Each row of a before or after table is a point. The points were changed in one or more steps. Then noise was added and the rows were shuffled. The steps act on how far a point lies along the listed directions, d1 being the first. What was done? A step turns or swaps two directions, mirrors them in a line or flattens them onto one, adds a multiple of one to another, or multiplies one. Angles are multiples of 10 degrees, from the lower direction toward the higher: turns from -170 to 170, lines from 10 to 170 but not 90. Use the fewest steps. Two steps may share a direction if one is a turn and the other turns, adds or multiplies; they go together, in the order done. Otherwise the lowest direction goes first.

Directions:
(1): [-2.7 -1.8 -6.0]
(2): [-5.3 -2.9  3.2]
(3): [-3.4  5.9 -0.2]
Before (13 x 3):
[[-5.3  2.4  2.4]
 [ 5.1  0.4 -0.8]
 [-2.0  3.0 -6.1]
 [-0.7 -5.0 -0.7]
 [11.1 -1.3  0.4]
 [ 2.7 -2.0  1.3]
 [ 2.4 -0.3  6.4]
 [ 0.4  1.6  0.3]
 [-4.0  5.1 -6.0]
 [ 0.9 -5.1  3.7]
 [-0.6 -1.7  3.8]
 [ 3.1  8.0 -3.1]
 [-1.5  7.4  1.3]]
After (13 x 3):
[[-4.1  2.8 -3.9]
 [ 1.5 -1.4  4.8]
 [ 2.3  6.3  0.0]
 [-5.0  5.3  1.2]
 [ 1.3 -6.4  9.8]
 [-5.1 -4.6  0.4]
 [ 2.4  8.4  0.1]
 [-2.5 -2.2 -1.8]
 [-1.0  1.0  1.4]
 [-1.0  6.2  7.6]
 [-0.7 -6.5 -2.1]
 [ 0.3 -2.8  1.2]
 [ 3.3 -3.4 -2.7]]
Steps: turn d1 and d2 by -100 degrees

Directions:
(1): [-0.5 -1.0 -5.2 -5.5 -0.9  4.0  6.9  0.9]
(2): [ 0.6 -4.1  2.0 -0.6  9.1  1.8  1.1 -4.0]
(3): [ 3.9  4.3  3.1 -8.5  0.9 -1.5 -2.5 -0.4]
Before (11 x 8):
[[ 2.5 -2.2  2.1 -2.0  8.2  3.9  2.0 -4.8]
 [ 2.5  3.6 -0.1 -6.8 -2.3 -0.6 -0.6  0.1]
 [ 3.0  1.5  2.4 -3.5  5.0 -1.6 -0.3  3.5]
 [ 0.1  1.5 -3.7 -4.9 -3.1  1.3  2.9 -1.6]
 [-1.1  2.6  2.0 -4.2  2.2 -1.5  0.4 -1.8]
 [-4.2 -4.5 -0.8  9.9 -2.9 -2.1  1.9  0.4]
 [ 1.4  1.1 -0.9 -9.4  3.3  2.0  1.5 -1.0]
 [-2.1 -7.3  3.5  6.8  8.0  1.5  1.6 -2.5]
 [-2.9 -1.6 -0.1 12.6 -5.3 -4.9 -2.7  1.2]
 [ 2.3 -0.4 -0.5 -7.2  1.7  1.4  3.2  0.8]
 [ 0.8 -1.6  0.0 -6.1  7.7  4.9  2.2 -3.5]]
After, 11 rows:
[[  1.5   1.7  -1.9 -10.9   2.1   2.5   2.1  -0.4]
 [ -2.9  -3.5   1.5  14.9  -1.9  -5.0  -3.6  -0.4]
 [ -0.1  -1.6  -3.9  -4.6   1.1   3.3   5.2  -3.1]
 [  2.1  -1.8   0.0  -5.2   5.4   1.6   1.5  -3.4]
 [ -0.8   2.7   1.8  -4.3   2.2  -1.6   0.9  -1.8]
 [  3.6   6.7   0.6  -5.8  -5.5   0.6  -1.2   1.4]
 [  2.0  -0.4  -1.2  -8.2   0.9   1.9   4.7   1.2]
 [ -3.8  -2.7  -0.6   9.1  -5.9  -3.3   0.9   1.6]
 [  3.4   2.1   2.2  -3.7   3.8  -2.1  -0.3   4.0]
 [  1.7   5.7  -2.0  -9.8  -3.7   2.5   0.5   1.6]
 [ -0.5   4.8   2.3   2.4 -10.6  -3.8  -2.9   5.8]]
Steps: multiply d1 by 1.3; mirror d2 and d3 in the line at 70 degrees
